Rows are points. Each copy is the shape, with its points in the same order, stretched, turned, moved and blurred by noise. Some copies are also mirrored. Which?

Shape (7 x 2):
[[ 1.20  3.41]
 [ 3.60 -0.54]
 [-1.63 -0.82]
 [-2.67  0.92]
 [ 0.44 -0.53]
 [-2.27  2.14]
 [-0.75  1.51]]
Copy 1 (7 x 2):
[[ 2.06  3.65]
 [ 3.92 -1.66]
 [-0.77 -0.97]
 [-1.51  1.38]
 [ 1.03 -1.05]
 [-1.03  2.74]
 [ 0.21  1.67]]
Copy 1 is: only turned
Copy 2 (7 x 2):
[[ 0.62 -2.44]
 [ 2.77  0.81]
 [-1.01  0.70]
 [-1.56 -0.80]
 [ 0.50  0.41]
 [-1.45 -1.61]
 [-0.44 -1.18]]
Copy 2 is: mirrored
Copy 3 (7 x 2):
[[-2.85  0.12]
 [ 0.64  3.40]
 [ 1.08 -0.78]
 [-0.52 -2.11]
 [ 0.65  0.95]
 [-1.66 -2.24]
 [-1.09 -0.74]]
Copy 3 is: only turned

Shape (8 x 4):
[[ 0.82 -3.25 -0.64 -0.12]
 [ 3.13 -0.57 -0.89 -1.53]
 [ 3.90  0.71 -2.62  0.54]
 [-1.42  0.02 -1.57  1.49]
 [ 1.00 -1.45  0.60 -3.45]
 [ 3.18  1.04  0.28  1.01]
 [-0.57 -1.90 -2.41 -1.41]
 [ 0.19 -3.35 -3.00 -0.45]]
Copy 1 (8 x 4):
[[-0.79 -1.40  0.44  1.65]
 [-1.95  0.57  0.56 -0.18]
 [-2.87  1.98 -1.55  0.91]
 [ 0.08 -0.53 -2.73  0.12]
 [-0.70 -1.34  1.96 -1.58]
 [-0.87  2.39 -0.81  0.95]
 [-1.37 -1.77 -0.90 -0.55]
 [-2.00 -2.03 -0.70  1.12]]
Copy 1 is: mirrored
Copy 2 (8 x 4):
[[-0.73  2.39  1.57  1.75]
 [ 1.69  0.89  1.73  1.35]
 [ 2.75  1.04 -0.53  1.17]
 [-1.57  0.09 -0.78  0.61]
 [ 0.30  0.19  3.51  1.46]
 [ 1.79  0.80  0.44 -0.80]
 [-1.08  0.47  0.91  2.74]
 [-0.88  2.25  0.52  3.27]]
Copy 2 is: only turned
Copy 3 (8 x 4):
[[-3.73  0.30 -1.59 -0.01]
 [ 0.04 -1.03 -2.85 -2.19]
 [ 2.83 -1.50 -4.02 -0.41]
 [ 1.09  0.85  1.30  2.17]
 [-1.99  0.60  0.15 -4.17]
 [ 1.79 -2.60 -1.39  0.13]
 [-1.02  2.48 -0.93 -0.65]
 [-2.81  2.24 -2.53 -0.08]]
Copy 3 is: only turned

Shape (14 x 8):
[[-0.88  1.04 -1.10 -1.99 -0.63  0.03  2.18 -0.99]
 [-2.33 -0.88 -1.69  1.38  1.46  2.34  0.14 -0.23]
 [-2.05 -0.01 -1.03  1.23 -0.55  2.83 -2.52  1.58]
 [ 1.23  0.40 -2.74  0.41  0.25  0.05  3.13 -0.08]
 [-2.15 -1.02 -1.70  0.58 -0.45  2.00 -1.66  2.54]
 [ 1.72 -0.67  1.56  0.42 -0.85 -2.00  0.47 -0.89]
 [ 2.16  0.62  1.94  0.08  0.46 -0.93  1.69 -2.34]
 [-0.66 -0.79 -3.29  1.06  0.41  2.81 -0.93  2.17]
 [ 0.38 -0.79 -0.36  1.60 -1.59  4.20  0.13  0.62]
 [-1.67  1.70 -0.56  2.29 -0.98  1.05 -0.22 -0.01]
 [-0.96  0.99 -1.12  0.47  1.18  3.23 -0.40  2.66]
 [ 1.47  1.31 -1.15 -0.15  0.04  0.27 -0.68 -2.04]
 [ 1.71  0.21  2.25  0.60 -0.07  1.62  0.78 -2.41]
 [ 2.42  1.68  2.02  1.33  0.50 -0.64  0.15 -0.98]]
Copy 1 (14 x 8):
[[-0.38  0.74  0.97 -1.76 -2.39  0.47 -0.23  2.76]
 [-0.38 -4.53  0.32  0.75  0.96  1.76 -2.54  0.83]
 [-2.09 -3.48 -3.04  0.80  1.11 -0.43 -1.91  0.11]
 [ 2.88 -0.61  0.41 -2.03  1.81  2.31  0.50  2.68]
 [-0.99 -2.92 -1.69  0.12  2.30 -0.72 -2.62  0.48]
 [ 1.70  1.53  0.13  0.76 -2.08 -1.62  0.58  0.27]
 [ 0.72  1.00  0.70  1.25 -3.21  0.07  2.16  1.18]
 [ 0.09 -4.26 -1.35 -0.52  4.11  0.78 -0.99  1.13]
 [-0.41 -2.65 -3.68  1.42  1.69 -0.57 -0.40  3.90]
 [-0.10 -1.32 -3.52 -0.39 -0.77  1.33 -1.74  0.40]
 [-1.66 -2.85 -1.90  0.90  2.91  1.65 -0.38  1.24]
 [-0.01 -1.44 -0.49 -1.05 -1.93  0.07  2.39  0.41]
 [-0.45 -0.76 -0.83  2.54 -2.79 -0.69  1.93  2.40]
 [ 0.57  0.34 -1.42  1.60 -1.88  0.32  2.48 -0.32]]
Copy 1 is: mirrored
Copy 2 (14 x 8):
[[-3.14 -0.43  1.34  1.40 -2.77  0.65  0.26  3.76]
 [ 0.13  0.63  3.17  1.49 -1.09 -0.23  3.09 -0.79]
 [-0.24  1.61  0.35  2.64 -1.75 -0.50  1.89 -4.37]
 [-2.14  0.23  0.69 -0.43 -0.46 -2.50  2.70  2.95]
 [ 0.79  2.19  0.65  2.37 -3.15 -1.55  1.89 -3.31]
 [ 0.88 -1.54 -1.78  0.10  1.76 -0.24 -1.16  1.60]
 [-1.16 -1.73 -0.75 -1.07  3.39  1.02 -1.32  3.47]
 [-0.70  2.20  1.28  0.26 -2.58 -2.97  3.49 -3.57]
 [-1.32  0.87 -0.14  2.35  1.20 -3.85  0.19 -2.00]
 [-1.24  0.36 -0.50  3.74  0.61  0.72  2.50 -0.83]
 [-1.38  3.81  0.68  1.08 -1.24 -0.75  1.84 -2.26]
 [-3.48 -2.27  0.07 -1.22  0.03  0.94  1.43 -0.45]
 [-1.59 -1.61 -0.08  0.23  3.65  0.10 -1.57  1.23]
 [-1.04 -0.43 -2.38 -0.57  4.00  1.33 -0.23  0.67]]
Copy 2 is: only turned
